Each wall is flat, endless, passes through zero and stands at right angles to its row. A trip goes straight from one point to another. Which walls does it cross, in order?
In the rows, 128 means zero.

Walls:
(1): [147 149 106]
(2): [105 189 134]
(3): [194 170 137]
(4): [126 123  77]
(5): [167 109 141]
Trips:
[128 239 113] to [123 164 106] -> none
[151 153  72] to [114  82 152] -> 2, 5, 3, 1, 4
[ 74  87 156] to [101  80 113] -> 4
[145  62 125] to [171  96 161] -> 4, 3
[ 67 176 163] to [ 98  28 144] -> 2, 5
[156 187 167] to [179 111  99] -> 2, 4
[141 155 155] to [152 142 119] -> 4

Walls:
(1): [134 148 102 177 140 149 133 107 147 140 132]
(2): [120 128  59 149 124 156  87 173  94 185  99]
(3): [211 100 124 186 109 137  73 153  81 201 120]
(4): [107 152 114  83 180 162  80 119 147 152 114]
(5): [ 84  93 106 142 155 196  76 141 103  73 133]
(6): [121  74 153 117 138 161 119  96 174  99 186]
Trips:
[159  94  64 129 223  68 137 101  70 171 144] to [115 208 137  90 114 123 205 126 139 122 147] -> 3, 2, 4, 1
[ 99 107  91 137 133 125  60 114 118 162 148] to [114 121 135  45 159 160 133 150 134 127 186] -> 1, 3, 2
[153 121 131  56 143 114 133 124 199  97 105] to [137 182 194 140  33 157 159 118 240 114 187] -> 4, 1
[ 90 134 110 107  36  88 136 128 141  54 117] to [100 170 130  49 150 151 129 145  91 142 100] -> 5, 4, 2
[ 95  85 175 135 133 110 140 155 134 190 138] to [123  89 190  64 145 120 104 108 215 168 144] -> 2, 4, 3

Walls:
(1): [182 161 179  81 155 139 149 157 172 148 136  89 132  91  61  97  75 131
 151 112]
(2): [102 120 182 116 100 128 175 111  75 155 130  93 124 160 101 106 140 109
 149  73]
(3): [ 85  68 100 123 156 117  97 127 139 127 145 150 132 175 177 183 152 182
 164 153]
(4): [ 85  66 164  99 197 173  78 184 161  67 140 138 185 166 158 219  14 130
 106 108]
(5): [104 121 159 137 136  99 153  86  99 136 104 164 158 105 115  95 133 149
  95 149]
Trips:
[137 115  85 114  96 170 140 145 136 128  77 190 122  91 151 181 161 107
 209 156] to [131 181 149 149  75 184 186 103 160 132 115 131 141 137 140 149 124 159
 120 180] -> 3, 5, 1
[137 113 119 172 115  89 179  70 109  91 135  92 132  83 102 222  94  69
  92 133] to [140 114 177 160 190  95 139 130  52 129  80 115 173 140 188 127 151 167
 123 135] -> 3
[162 119 135 202 177 154 134 192  84 118 126 177  74  72 151 125 147 105
 112 112] to [118 165 105  70 124 123  90 108 146 167 148 147 147 163 113 191  56 190
 151 160] -> 4, 3, 1
[204 183 112 160 131 150  69 123 136  51 150  89 190 126 131 110 165 102
 162  89] to [ 76 111 149 168 100 184  91 113 104 147 130 130 152 115  85 101 145  71
 159  88] -> 2, 1, 5
[126  92 106 132 130 170 132 124  30  92  82  94 158 178 114  84 126 202
 131 180] to [ 81 140 194  76 131 133 146 168 131 167 184 119  81 173 146 137 105  93
 147 200] -> 4, 1, 5

Walls:
(1): [102 105 105  92 159 157 103 154 159 145  85  82 122 126 167 151 154 128
 143 175 166 125 121 165  79 103  68 169 117 150 151  89 174 110 123 139
 181 101 109 114  99 116  76 118 184 197 137 115]
(2): [168 160  79 149 126 122 155 143  85 104 137  34 150 176 169 167 214 160
 121 188 144 109 137 158  77 142 152  43  61 196 154  88 126 118  63 115
 119 114 159 148 127 122 145 118 107  84 125 121]
(3): [120 128  99  93  96 157 167 164 147 122 105 107 152 180 150 142  73 107
  56 156 138 165 107 172  90  75 174 117 126 147 154 156 102 159 131 169
 140 106 132  83  68 177 178  95 172 107  96 174]
(4): [148 119 142 150  86 194 175 140 108 165 149 151 122 122 145 104  94 155
  59 160 156  62 163 139 121  78 165 141 150 143 107 152 103 127 118 154
 144 161  33 134 141 175 102  96  94  56  81 150]
(5): [163  84 158 200 122 132 185 123 105 152 151  88 119  77 109  72 131 138
 162 118 138 116 129 168 151  86 156  35  83 172 177  70  48 178 192  86
 171 137 161  99 161 145 112 135 172 103 117 129]
(6): [ 42 110  77 153 127 118  99 105  76 131 157 149 125 134 171 153 132 163
 144 101 135 103 133 147 104 127  89  73 149 155 188 172 163 129 126 116
 144 144 145 192 152 136  78 102 136 123  22  90]
(7): [ 94 107 105 175 151 128 117 168 153 157 121 170 137 137 112 187  82  97
  98 116 121 163 134 167 163  93 132  75 162  77  98 172  54 146 118 107
 126 106 103 144 140 104 146 131 141 138 148 150]
(8): [143  91 133 126 110  81 137 130 162 150  79  99 134  95 164  96 168  79
  71 153  71 213 116  99  88  97 124 136 118 109 106 147 119 165 147  36
 150 129 117 119 100 137 123 109  95 108  94 168]
(9): [ 82 113 109  89 140 158 139 127 185 143 106 164 119 112  61 171 122 207
 159  60  49  78 154 159 112  98  42  97 122 152 110 117 133 157 168 129
 119 127  93 153  62 116 120  89 143 102 150 121]
(10): [ 49 139 128 168 102 142 115 124  99  70  77 138 124 143 108 100 169  94
 167 106 113 120 149  98 109  65 117  41 132  77 128 107 165  73 110 121
  71 150 131  99 160 168 114 175 125 121  73 144]
Trips:
[151 127  98  85 190 159 185 128  74  77  99 110 127 116  83 128 121 158
 154 120 225 126 156 167  85 116  91 182  69 139 197 171  76 140 134  93
 118 139 132 107  99 110 201 143 166  80 116 155] to [109 118 159 137 142  86 121 131 145 169 109  84 133 119 186 131 119 134
 124  95  80 150  44 167 107  85 104 101  65  90 128  96 120 116 199 101
 101 109 138 109 123  95  94  77 155 112 114  92] -> 4, 8, 6, 7, 10
[157 136  95 146  97 125 107 139 132 139 132  96 110 138 175 106 125 178
 121 142 101 117 104 112  99 155 186 117 140 121  99 125 134 130 118 126
  87  74 116 189 118 122  82 108 150  72  67 111] to [140 140  68 167  43 120 100 190 138 156 133  85  86 112 161 136 146 141
  90 135 101 133 149 126 183 100  96 136 164 173 113  90 117 154 156 182
 103  69 159 179 121 124 108 125 112 149  96 144] -> 1, 9, 5, 7

Walls:
(1): [139 150 137  99 165  91 154 137 131 101 117 141 155  82 147 157  86 155
  99  73 101  76 178  91 147 163 145  92 118 107  69  58 155 120 182 109
 180 191 158 125 192 126 125 146 105 115  18 166]
(2): [ 59 127 102 101 122  68 109 187  83 192 127 131 165 116  99 180 113 135
 106 108  90 103 129 156 119 137 161 100 174 135 117 102 169 175  81 167
  91 162 143 103 122 105 145 155 168 114  81 142]
(3): [111 190  79 157 159 152  84 125 140 133 140 191 151 115 150 108 146 159
 104 186 178 131 146 179  91 152 157 141 132  82 186  82 122 157 130 120
 110 172 230  88 199 128 141 101 156 171 128 208]
(4): [128 109 132  98 167 155 129 219 107 130  79 137 133 179  95  86  85 110
 143 124 122 206 150 122 129  92  96 127 102 123  84  97 155 103 146 135
  39  90 100 125 110  90 102 110 108 165 149 187]
(5): [129 101 181 114  97  82 140 150  93  66 163 125 113  98 116 170 150 188
 118  50 197  91 127 167 132 126 151 115 131 111 111 100 160 170 153 109
 168 168 128 155 172 120 140 143 119 117  60 199]
(6): [ 77 131 141 134 141 145 156  84  62  98 165 198 115 135 116 144 118  99
 137 170 144 137 182 114  54 106  82 112 174 163 136 161 119  95 132 111
 147 175 108  93 112 135 215 133 132  85 127 147]
(7): [129  85 146 106  83 124 125 140 112 143 128  98 148 144 104 158 101 130
 138 107  74 135 149  67 117 125 110 126 155  79  68 137 114 182 162 113
 106 168  91 142 130 110  97  77 249 100 167 167]
Trips:
[103  48 108 147 161  49 127 163 120 149  79 139 155 159 171 104  69  67
 120 122 120 112 128 169 157 134 107 138 154 148 125  62 135 138  93 112
  81 175 140 115 156 139  61 139 106 125 116 193] to [127 129 146  97 192  99 134 116  90  87 109 151 129 129 183 131 149 173
  99 179 170  74  71  72 101 122  90 111 107 150 153 137 121 182 162 108
  88 120 161 107 121 111 114 148 174 115  94  93] -> 7, 6, 4
[154 129 108  67 130 125 140 157 133 152 130 153 183 101  89 115 107 132
 138  86  72 158 131  90 101 125  74  78  94 109 144 120 160 131 135  86
 134  84 155  89  52 143  81  84  88 145 161 123] to [125 138 116 146 115 147 126 111 166  33 163  84 157 169 129  95 131 169
 162 151  78 102 117 114 152 154 108 113 111 141  33  97  86 116 194 106
  82 157  92 103 183 107 150  96 119 169 129  67] -> none
[131 160 108 179 121  91 125 119 159 190 144 186  87 166 168 100 109  66
 117 116 134 145 176 112 148 179  77 103 162 197 146 152  82 146 137 142
 101 145 104  71  92  82 142 152  64  43 118 117] to [129 134 158  95  69 141  79 130 142 109 113 127 153 147 157 131 118 164
 124 164 161 152 134 116  85 139 134 122 120 141 159 169 179 106 121 148
 141 110 116 171 106 197 196 144 174 120 125 192] -> 2, 3, 5, 7
[169  96 183 151 152 185 127 128 159 168  56  86 101 123 148 123 164 154
 142 119  98 155 201 137 115 162 135 124 111 186  92 149 153 108  97 155
 153  60 184  81 164 169 110 159  85 183 103 102] to [114 210 105 117 136 136 141 180 184  98 181 126 164 103 169 143 117 171
 136 151 103 171 186 148 136 112  99 137  92  89 111 173 184 185 115 172
 137 154 129 127 124  88 173 136 119 108 162 176] -> 3, 2, 5, 6, 7
[103 177 153 142 157  63 112 155 146 136  67 127 151  53 158 116 185 167
 132 160 116 122 142 150 162  99  98 135 148 138 137  74 140  64  92  81
 146  81 120 106 213 206 123 121 127 125 152 124] to [144 141 148  78 137 176 161 122 133 165 160 122 150 172 112 168 125  75
 108 150 152 141 127  84 119 106  85  92 109 101  98 195 149 173 142 111
 125 122 146 169 136 147  69 108 145 144 127 131] -> 4, 7, 3, 1

Walls:
(1): [189 119  80  61 155 159  23 229 118 131 153 115  91  93  60 176 110 115
 185 106 193 152 154 121 101 130  58  85 178 162 158  67  80 131  97 160
 124  49 131 178 150 125 102 130  97 211 159  61]
(2): [109 166 153 138 149 179 111  99 111 134 133 223 214 114 117 179 129  59
 131 195 154  49 140 136 121 165 120 129 145  90 141  23 118 105 148 115
 166 165 115 102 106 138 155  64  97 106 131 140]
(3): [144 143  83  85 148 161 121 157 101 106 182 123 121 128  49 106 106 180
 171 117 172 143 118 140 186 158 126 177  39 119 220  95  78 120 132 149
 174 201 144  76 175 145 103  85  95  66  82 142]
(4): [137 129 136 133 156 115 113 114 148 120 119  89 131 137 156 151 153 185
 177 165  93 103  95  96  99 202 139 163 164 161 102 100 106 108 129 160
  78  69  68 139 119 118 116 142 166 112 155  36]
(5): [ 92 140 167 127 164  54 118 107 175 105 146 209 144 122  99  96 130 145
 169 124  78 167 128  98 155 115 134 151 120 109 205 109 134 121 180 160
  99 196 104 156 127  48 151 109 173  95 118 171]
(6): [133 131 158 185  90 152 152 143 128 158 150 135 148 138 180  90 154 104
 123 127  86 133 104 173 121 137 171 138 158 176 115  98  85 148  89  53
  97 151 114 123  96 150  96 108  96 151 119 154]
Trips:
[151 167  92  83 124  95 174 157  74 124 139  98  85 120  57 113  89 136
 157  80 148 127  52  94 130 186  45 109 147 146 141 102 202 119 133 114
 151 198 101 112  44 191 121 107 119 133 153 118] to [141 174 166 111 197 110 200 129 130  88  94  95 158 174 121 144 116 133
  84 143 173  71 206 123 148 111  94 143 119  57 190 146 121 123 147 129
 152 190 145 137 166  89  87 107   7 145 158 124] -> 2, 5, 1
[142 134 123  93 153 128  76  82 135  52 138  67 157 123  75 117  94  91
 123  78 110 120 158 102  73 172 103 130 161 216 127  85 172 103 130 188
 151 145 126 175 156  97 150 129 136 143 176 166] to [128  82 147 152  94 181 169 136 160 186 226 129 128 139 145 128  79 112
 127 189 152 166 124 124 150 112 140  67 165 106 105 114 114 136 116 112
 103  91 111 116 132 176 121 125 147 111  95 118] -> 5, 6, 4
[127  33  85 122 169 168 130 177 134 134  74 148 153 147 100  88  84 105
 146  68  86  89 121 128 140 109 122 139 121  44  86 173  97 176  87 172
 115  63 166 134 106 174 202 135  83 167 130 189] to [103 203 108 208 144 146 110 175  84 147 127  89 119 150 141 154  77 213
 113 218 150 124  46 125 135 150 108 129 113  40 175 171 102 113 175 161
 178 138 142  77 158  89 128 161 117 154 100 161] -> 3, 1, 2
